Each row is a point. Examples show where two turns around zero, p and q, send a point. Write where each new point lands after one turn and then the other. Backwards means that the second turn is done in reverse. Each puzzle has new turns, and all numbers are rounded.

Turn p:
[27 12] => [ 15 -26]
[-28 -14] => [-17  26]
[-13  25] => [24 15]
[ 15 -24] => [-22 -17]
Turn q:
[-8 36] => [-37   3]
[12 -3] => [ 6 11]
[ -5 -33] => [ 30 -14]
Where do these land?
p, then q backwards: [15  5] => [-12 -10]
p, then q: [-11  10] => [-9 12]
p, then q backwards: [ 42 -17] => [-45   0]
p, then q: [-23 -19] => [-26 -14]
p, then q: [-23  21] => [-19  25]

Turn p:
[ 3 25  8 21] => [-8 31 -7 10]
[-6 16 12 -1] => [-17  12  -1  -3]
[ 11 -14   8 -28] => [  3 -15  21 -22]
[-11 -10  13 -33] => [-18 -23  14 -21]
[  5 -10 -48  19] => [ 38 -10 -32  14]
[-2 -7  6 22] => [ 1  5  4 23]
Turn q:
[  0   1 -23   3] => [-18   7 -11  -7]
[  3 -17  -1 -38] => [ 11 -32 -23  -8]
[18 12  2 21] => [  0  20  18 -13]
[ -1 -26   3 -11] => [ 17  -6 -22   3]
[-20  30  19  25] => [-10  10  38  25]
Where do these land?
p, then q backwards: [ 12  16  20 -35] => [ 33  26 -16   5]
p, then q: [  7 -17 -29   2] => [ 10  13 -15 -27]
q, then p: [ -9 -19 -26 -18] => [ 15 -22 -27   2]
q, then p: [-6 32 23 17] => [-26  17  27  14]
q, then p: [-13 -13   8  17] => [ 6 22 -9  9]
q, then p: [ 8  2  4 17] => [-8 15  2 -8]

Turn p:
[-7 18 -1 31 35 11 14 -8] => [ 21 -26 -18  -6  28   6  21 -14]
[-13 -22 -28 -10 -31  -8 -12  -7] => [ -1  27   9  24 -16  -3 -29 -16]
[ -7  -5  -6  12   6 -40  -4  22] => [ 10   9 -13  27 -13 -24  22   9]
[-10 -12  -1  17 -23 -31  19   2] => [ 14  10  17  35 -16   6  18   0]
[ 35  45   0 -48  -7   2  10  -6] => [-37   4  31 -50  -9 -18  15 -15]
[  9 -32  -8   1  14 -20  -3 -27] => [-26 -14  -8  37   3   0  -6 -10]
[-11  18  19 -15   4  45  23  28] => [ 10  20   0 -48  22  26   8  19]
[-16 -11  32  -9   2   9 -44 -16] => [ -3 -19   6   3  14 -15 -42  34]
[20  2 -6 22  0 32 -3 12] => [ 12 -11 -23 -23 -14  22  -6  -6]
Turn q:
[-10  -5   3  26  28  12  20 -28] => [ 13 -34   7   6 -33  15  -3  14]
[-38 -11   8  -6 -25 -16 -14  10] => [  9  24  28  20   4 -22   1 -24]
[ 23  29 -16  12   9   9 -24 -33] => [ 24 -31 -40 -12   8  -6 -16   2]
[-37  34 -27  13  23  36 -12  16] => [ 34 -13 -22  -1 -20  -2  54 -23]
[-18 -10   9   1 -11 -32  16  28] => [-7 21 36 17 14 -5 15 12]
[ 13   8 -21   1  -8 -20 -24  21] => [ -4   7 -13  -4  28 -30  12   7]
[ -4 -14  20 -30  -6 -21  29 -32] => [-15 -12  36   5  12  27 -33 -12]
[ 19 -13  41  -6  -6   4  24   4] => [-18  24   7   7  -7  33 -22  17]
[ 26 -11 -11 -21  26   8 -28   4] => [-36 -13 -35  -2   2 -11   1  -9]
[ 26  -7  -8  11 -29  20  14   9] => [  1  24  -4 -38  -8   1  -7  17]
Where do these land?
p, then q: [  8 -22  -7  12 -19  30 -21 -16] => [  3  10 -27  -6 -15 -30 -15 -22]
p, then q: [ 29 -11  -9   0   4 -25  -5 -16] => [ 18   1  32   2 -14 -18 -10  -1]
q, then p: [ 24   5   0 -22   6 -27  25 -18] => [ -4   3 -30  -3  30   3 -19  25]
p, then q: [  9   4  28   1 -20   1  42  26] => [  0  32   1 -17  -8  46  14   1]
q, then p: [-27 -30 -35  32  -3  19  -7 -15] => [-23  10  40  27 -37  -1   4  15]
q, then p backwards: [-16 -11  31  29  -9 -14  -5   5] => [-24 -18   4   1 -28 -25 -11   8]
q, then p: [-33  16 -11  -9 -25  -5 -24  18] => [-16 -33  16   3   6  -9  31 -20]
q, then p: [-11  34   1  11  15  28 -21  -2] => [-12  -2  -6   2 -23  21   2 -41]
q, then p backwards: [ -5 -10  -5 -26  45  16  13 -22] => [ 48 -10   1  17   4   5  10 -30]
q, then p: [ 20  25   6 -29   5 -24   4  41] => [ 15   3 -25 -15  47   2  27 -14]
